Each row of a before or after table is a point. The points were changed in one or more steps. Then noise was added and the rows were shuffled. The steps act on columns, c1 being the first. Name the steps. A step turns or swaps two columns, mirrors them in a line or flattens them onto one, adds a multiple of one to another, or multiplies or shifts one. Angles are multiples of 10 degrees, from the lower column toward the higher: turns from -170 to 170, lines from 10 to 170 but not 90. Use the fewest steps. Two steps may share a column if one is a turn and the other turns, adds or multiplies; they go together, in the order done. Otherwise the lowest column goes first.

Before, 10 rows:
[[-0.39  0.56 -0.02]
 [ 0.12 -0.13  0.65]
 [-0.66  0.22 -0.21]
 [-0.06  0.28  0.41]
 [-0.59  0.26 -0.77]
 [-0.21  0.34  0.46]
 [-0.04  0.08  0.33]
 [-0.21 -0.34 -0.98]
 [ 0.33  0.54  0.64]
 [ 0.00 -0.25  0.50]]
After (10 x 3):
[[-0.19 -0.01  0.59]
 [ 0.36 -0.05  0.80]
 [-0.59  0.35 -0.02]
 [-0.05 -0.09  0.46]
 [-0.60  0.75 -0.42]
 [-0.21  0.36 -1.00]
 [-0.01 -0.53  0.23]
 [-0.04 -0.14  0.31]
 [ 0.13 -0.50  0.45]
 [-0.37  0.43  0.37]]
Steps: turn c2 and c3 by 40 degrees

Before:
[[ 0.02  0.04 -0.58  0.38  0.12 -0.51]
 [-0.08  0.37 -0.59 -0.73  0.03  0.46]
 [ 0.03  0.57 -0.44  0.29 -0.48  0.24]
 [ 0.51 -0.27  0.04  0.11 -0.04  0.21]
 [ 0.15 -0.66 -0.59  0.41  0.03 -0.01]
 [-0.16 -0.04 -0.48  0.42  0.17  0.27]
 [ 0.13  0.38 -0.41  0.41  0.29  0.14]
 [-0.11 -0.39  1.51 -0.16 -0.56  0.48]]
After:
[[ 0.20 -0.37  1.51 -0.18 -0.54 -0.44]
 [ 0.20 -0.04 -0.49  0.42  0.16 -0.24]
 [-0.15 -0.66 -0.58  0.38  0.03 -0.02]
 [-0.46 -0.26  0.04  0.12 -0.04 -0.28]
 [-0.11  0.38 -0.39  0.42  0.30 -0.15]
 [-0.01  0.57 -0.44  0.32 -0.49 -0.24]
 [ 0.16  0.34 -0.58 -0.73  0.05 -0.44]
 [-0.12  0.02 -0.58  0.39  0.11  0.49]]
Steps: turn c1 and c6 by -170 degrees

Before:
[[-0.08  0.47 -0.83 -0.10  0.49 -0.87 -0.29 -0.69 -0.72  0.04  0.40]
 [-0.38 -0.06 -0.27  0.28  0.21 -0.80 -0.36 -0.24 -0.23  0.87 -0.82]
 [-0.40 -0.14  0.55  0.19  0.04  0.27  0.05  0.12 -0.28  0.24  0.03]
 [ 0.22 -0.03 -0.05 -0.50 -0.85 -0.56 -0.24  0.48 -0.30 -0.18  0.22]
 [ 0.54 -0.05  0.61 -0.61 -0.42 -0.57  0.15  0.09  0.08  0.36  0.33]
 [-0.04 -0.40  0.56  0.27 -0.19 -0.12 -0.40 -0.09  0.07 -0.57  0.42]
 [-0.43  0.01 -0.06 -0.43 -0.54 -0.09  0.27 -0.25 -0.37 -0.32 -0.93]
 [ 0.63  0.19 -0.77  0.12 -0.57  0.31  0.21 -0.56 -0.49 -0.31  0.00]
 [-0.57 -0.04 -0.35  0.12 -0.01 -0.73 -0.08  0.33  0.69  0.68 -0.68]
 [ 0.70 -0.13 -0.74  0.06 -0.12 -0.32  0.72 -0.26 -0.78 -0.09 -0.03]
 [ 0.24  0.71  0.32 -0.08  0.16 -0.29 -0.09 -0.02 -0.40 -0.34 -0.50]
 [-0.11  0.56  0.48 -0.28 -0.96 -0.93  0.02 -0.12 -0.57 -0.47  0.47]]
After:
[[ 0.60  0.21 -0.80  0.06  0.30  0.30  0.20 -0.56 -0.47 -0.54  0.01]
 [ 0.25  0.87  0.32 -0.07  0.34 -0.29 -0.08  0.00 -0.42  0.19 -0.54]
 [-0.55  0.16 -0.37  0.08 -0.69 -0.73 -0.08  0.35  0.71 -0.01 -0.68]
 [-0.35  0.20 -0.30  0.27 -0.85 -0.80 -0.36 -0.26 -0.24  0.23 -0.82]
 [-0.11  0.42  0.51 -0.27  0.47 -0.91  0.04 -0.13 -0.59 -0.95  0.48]
 [-0.43  0.31 -0.03 -0.45  0.31 -0.11  0.28 -0.23 -0.37 -0.51 -0.91]
 [-0.05 -0.50  0.53  0.24  0.58 -0.10 -0.45 -0.09  0.09 -0.17  0.43]
 [ 0.70 -0.09 -0.75  0.04  0.09 -0.30  0.73 -0.25 -0.77 -0.17 -0.04]
 [-0.40 -0.17  0.56  0.21 -0.22  0.24  0.03  0.13 -0.27  0.02  0.05]
 [ 0.20 -0.10 -0.03 -0.48  0.18 -0.57 -0.24  0.50 -0.27 -0.84  0.23]
 [-0.06  0.32 -0.81 -0.12 -0.04 -0.89 -0.27 -0.71 -0.71  0.49  0.41]
 [ 0.52 -0.17  0.59 -0.58 -0.40 -0.57  0.15  0.07  0.07 -0.38  0.30]]
Steps: add -0.3 times c11 to c2; turn c5 and c10 by 90 degrees

Before (12 x 14):
[[-0.49 -0.38 -1.06 -0.50  0.38 -0.34  0.27  0.78  0.64 -0.54  0.37  0.19
   0.39  0.50]
 [ 0.32  0.58 -0.56 -0.11  0.12 -0.42  0.82 -0.13 -0.49  0.51  0.10 -0.82
   0.64 -0.43]
 [ 0.27  0.52 -0.60 -0.05  0.09 -0.54 -0.10 -0.28 -0.22  0.24 -0.53 -0.57
   0.24 -0.04]
 [ 0.24 -0.25 -0.04  0.38  0.73  0.32  0.04 -0.01  0.23  0.07  0.07 -0.88
  -0.40  0.50]
 [-0.31 -0.58 -0.77 -0.71 -0.35 -0.12 -0.38  1.18  0.25 -0.40  0.81 -0.06
  -0.03  0.43]
 [ 0.35  0.42 -0.22  0.46  0.15 -0.72  0.15 -0.21  0.38  0.62  0.29 -0.53
   0.01 -0.02]
 [-0.15  0.80 -0.03  0.59  0.47 -0.67  0.06 -0.13 -0.53  0.21  0.14 -0.41
   0.49 -0.18]
 [-0.02  0.25  0.18  0.44 -0.15  0.06  0.17 -0.18  0.23  0.26  0.06 -0.62
   0.13  0.94]
 [-0.59 -0.30 -0.68 -1.24  0.42 -0.68  0.27  0.53  0.04 -0.33  0.68  0.53
  -0.16  0.55]
 [-0.18  0.68  0.33  0.12  0.35  0.39 -0.16  0.05  0.88 -0.08  0.22 -0.86
  -0.38  0.52]
 [ 0.58  0.30  0.08 -0.11  0.22 -0.84  0.26  0.40 -0.13  0.32 -0.25 -0.77
   0.70 -0.02]
 [ 0.42  0.41  0.02  0.14  0.45  0.33 -0.09 -0.06  0.23  0.52  0.08 -0.14
   0.32  0.21]]
After, 12 rows:
[[-0.20  0.72 -0.03  0.64  0.47 -0.63  0.08 -0.05 -0.50  0.26  0.41 -0.37
   1.21 -0.23]
 [ 0.20 -0.18 -0.04  0.29  0.72  0.20 -0.01  0.01  0.21  0.12 -0.14 -0.93
  -0.98  0.44]
 [ 0.26  0.47 -0.18  0.46  0.13 -0.73  0.15  0.08  0.36  0.63  0.04 -0.56
   0.03  0.01]
 [ 0.35  0.32 -0.01  0.16  0.42  0.30 -0.12  0.01  0.21  0.48  0.25 -0.14
   0.77  0.25]
 [ 0.26  0.49 -0.54 -0.11  0.14 -0.39  0.83  0.10 -0.49  0.50  0.29 -0.82
   1.60 -0.36]
 [-0.12  0.08 -0.84 -0.73 -0.37 -0.10 -0.39  0.03  0.22 -0.41 -0.97 -0.11
  -0.01  0.43]
 [ 0.19  0.04 -0.63 -0.01  0.13 -0.54 -0.11  0.10 -0.29  0.24  0.79 -0.54
   0.65  0.01]
 [-0.16  0.68  0.34  0.11  0.37  0.35 -0.11  0.01  0.92 -0.07  0.30 -0.87
  -0.98  0.43]
 [-0.06  0.24  0.18  0.43 -0.19  0.06  0.18 -0.03  0.23  0.19  0.11 -0.70
   0.36  0.93]
 [-0.29 -0.09 -1.05 -0.46  0.36 -0.41  0.23 -0.01  0.63 -0.54 -0.57  0.19
   1.01  0.50]
 [ 0.66  0.10  0.07 -0.12  0.19 -0.84  0.31  0.10 -0.16  0.22  0.38 -0.79
   1.77 -0.08]
 [-0.51  0.24 -0.64 -1.28  0.40 -0.70  0.25  0.02  0.07 -0.33 -0.79  0.56
  -0.39  0.53]]
Steps: flatten c1 and c8 onto the line at 10 degrees; mirror c2 and c11 in the line at 20 degrees; multiply c13 by 2.5
